Each point is reached from the start by the listed moves, each made 0, 1 or 2 times, or once backwards (-1), plus a little noise. Is the number of moves made odd or even? Then give how often each move was made.

Moves:
(1): [ 13  -7  17  25 -30]
(2): [-15  -7 -51   4 -14]
Start: [ -5 -27  -3  -7  -6]
Points:
[ 37 -35  81  39 -51] => odd (2, -1)
[ -48  -34 -121  -23   -4] => odd (-1, 2)
[-19 -20 -19 -33  26] => odd (-1, 0)

Moves:
(1): [-10  16  -6 -14 -10 -10 -13   4   6  13  13  11]
(2): [-13  20  -8   5   5 -12   2 -20 -14   4   7 -10]
(3): [ -7  14  11   3   0  -2   8   1   4 -13 -14   6]
(4): [-15   4  15 -12  -1  -2   3   9  -9  -1   4 -17]
(5): [ -3 -16   0  12   4 -16  22   4   8  10  -4  19]
(6): [-14   7   3 -36   8  -1  -4  -4   1   0  10  -9]
(7): [ 9  2  8  6  8 13 22  9  9  4  2 -4]
(8): [ 26  14 -23   2  -8   3   6  10   5 -17  -5  -9]
(9): [ -8  -9 -13  17 -27  29  11  13  -4  20   3   5]
(10): [-10  -2 -13   7  -4   3 -13  -3  -4   4   8  -1]
(11): [ -6   8  -1  -7  16 -10  -8 -21  21  21   9  -9]
Start: [ 14   2 -13  -4   4   5   1  13  16  -1   6 -17]
Points:
[ 15  30 -50  16 -36 102  17  49  49  20  17 -97] => odd (-1, -1, 1, 2, -1, 0, 1, 2, 2, 2, 2)
[-69   1  41 -85  37  46  16  18  63  85  65 -73] => even (0, -1, 0, 2, 0, 2, 2, -1, 1, 1, 2)
[  7  12   0 -25 -34  76 121  96  19   2  -1 -26] => even (0, 0, 1, 1, 1, 2, 2, 1, 2, -1, -1)
[ -9  53  30 -43  32  14  -5  13  25 -35   6  -1] => even (1, 0, 2, -1, -1, 1, 2, -1, -1, 1, -1)
[-34  21 -17 -64 -35   6 -82  22   8  -5  24  29] => odd (2, -1, 1, -1, -1, 1, -1, -1, 0, 1, -1)

Moves:
(1): [-12   9   7   2  -1  -4  -8  -8   8  -6 -10  -6   3   7  -1  -6  -1  -4
   5   0  -7   9   7   0  -4  -9  -6]
(2): [  4  -2  -5  -2  -3   6   4   7   0   2   4   4   2   8 -10   7   4  -7
   1   4   1 -13  13   8   2   0  10]
(3): [  7  -7 -11  12   8  -2 -10   3   0  -3  -1  -5 -12   0  -2   9  -2  -3
   8  13   2   8  -8  -2  -6  -1  -4]
(4): [ 7  2 -3 -5 -4 15  3  5 -1  0 -5 -3 -2  7  2  2  7 -3  3  1 -4  7 -4  0
  6  3  0]
(5): [  3  -7   5   1   8   5   2  -4  12  -5  12 -14   1   9 -12   3  -2  -2
 -22   0  -1  -4   1  -4   7   4  16]
(6): [ -5   0   3   2  13   4 -10   7   0   9 -12   3   5  -7   8 -11   0  -1
  -8   1  -3   9   5   8   6  -4  -3]
(7): [-5  5 -3 11 -3 -5  1  4  0 15  4  7 14 -5 -8  7 -5  7  6  9  4  5 -1 -5
 -9  8  2]
(8): [ 15  -5   1  -1  11   2  -3 -12  -2  -7   1  -1   8  -4  -4   0  -1  -4
  15  -9   3  12   7 -10  -4   2   2]
(9): [  1  10   3 -13  12   2  16  -4  10   1   0  -1   5   3   0  -1   1   9
  -2   4   5  -2 -11  -8   0 -16   0]
(10): [ -8  -8  -4   0   3 -10   6   5  10   6   1   2  -4  -6   5   1   9  -4
   9 -10  -2   2   4   0   2  -3   1]
(11): [  3   3   4  -2  -3   4   3   7  -2 -10   5   0  -9  -1 -11 -10   2   3
   3   4  -9   6  -3  -8  10   0  -2]
(12): [  2   0   1  -5  -5   5   1   1  -1   2  -1  -3  -2   4  11  -1  -3   8
  -7   0   3   5  10 -14 -16 -19   0]
(13): [-3  6  9 -8  4 16  6 -3  5 -3  1  1 -1 -2 -9  6 -4 -8  7  0 11  7 -4  2
 -1  0  2]
(14): [  2   5   0  -5  -3   1   7  -6  -2  -2  -1  20   4  -5 -12   0  -4   4
  -4  -5   7   4  -7  -6  -1   3  -3]
(15): [  4   8  -7  10  -9  13  -3  -6 -11  17   5   1  -9 -12   0   2  -5  11
 -10   9  -1   5   1  -2  18  -1   8]
(16): [-10   8   4   4  17   9  19   4  10  -6   2  -1   1   1   8   2   0 -27
  -2   9  -9  -2  -5   5   2   7  -2]
(17): [-3  6  5  0 -5 -4 14 -8  6  9 12 -3  1  0 -5 -5  2 -6 -4 -2  1  1 -4  7
 -2  1 -5]
(18): [ -3  -4  -2 -14  -1  -2  -5  -6 -12  -3 -10   1  -1  -7   6   5   7  -1
  -2   1  -4   6  10  -7  -6  -5  -8]
(19): [  5  -3   3  -1  -6  -2  -2  -4   5   9   1  -1   3  -2  -8   2   1  -6
   2  -6   6  -7 -10   0   1  -9  -1]
(20): [ 4  2  4  4  2  9 -8  4 -6 -7 -2  3 -5 -3 -6  9  4  8 -3  0 -1 -6  1 -3
 -7  2  1]
(21): [  1  -8   4  -2   4  11   3   4   3  -4   4  -4  -2  14  -3  14  -9   7
   4   0 -10   4  -2   8  -3  -4 -17]
(22): [  2  -1   6 -10   4   1   2  -3  13   5  21  13   3   6  -3  -5   0   6
   5  -3  -5   6  -2  11   4   5   2]
(23): [-10   1   2   5   5  -5  -3   1 -12   5   1  10   2  -7  -2   5   0   2
  -3  -4   0   5  -3  -1  -4  -5   6]
(24): [-10  -7  -5   8  -8  15   5   3   3 -15   3   0   8  -3   0 -10   8   6
   7  17  12  -7   5   5  -7  -1   5]
Start: [  9   8  15   4  10  -5   1   0   2 -18   5  -1  -1   7  -5   4  -6   4
   0  11 -14 -10   8   1  14  -4   1]
Points:
[ 89  31   6 -37 -21  13  -2 -53 -67  -6  25  59 -22 -31 -41 -19   8  10
  15 -30 -19  59  -1  -9  67  57  -9] => even (-1, 0, 0, 2, -1, 0, -1, 2, -1, -1, 1, -1, 0, 2, 1, -1, 2, 1, -1, 0, -1, 1, 0, -1)
[  -4   22  -13    4   25   -9  -32  -22  -20   81  -28   50   15   -2
  -23   83  -54   83   -3   26   -4   79    9  -59  -28 -121  -26] => even (2, 1, 2, 0, 0, 1, 2, 0, 2, 1, -1, 2, 0, 2, 2, -1, -1, 1, 1, -1, 2, 0, 2, -1)
[ 77  -7 -28  56 -18  89  -1  -2 -86 -28  41  40 -32 -18 -73  93 -24 105
  12  49  14  50  18 -74 -37 -28   6] => odd (-1, 1, 2, 1, 0, -1, 1, 2, 0, 0, 1, 2, 0, 2, 2, -1, 1, 0, -1, 2, 2, -1, 2, 1)
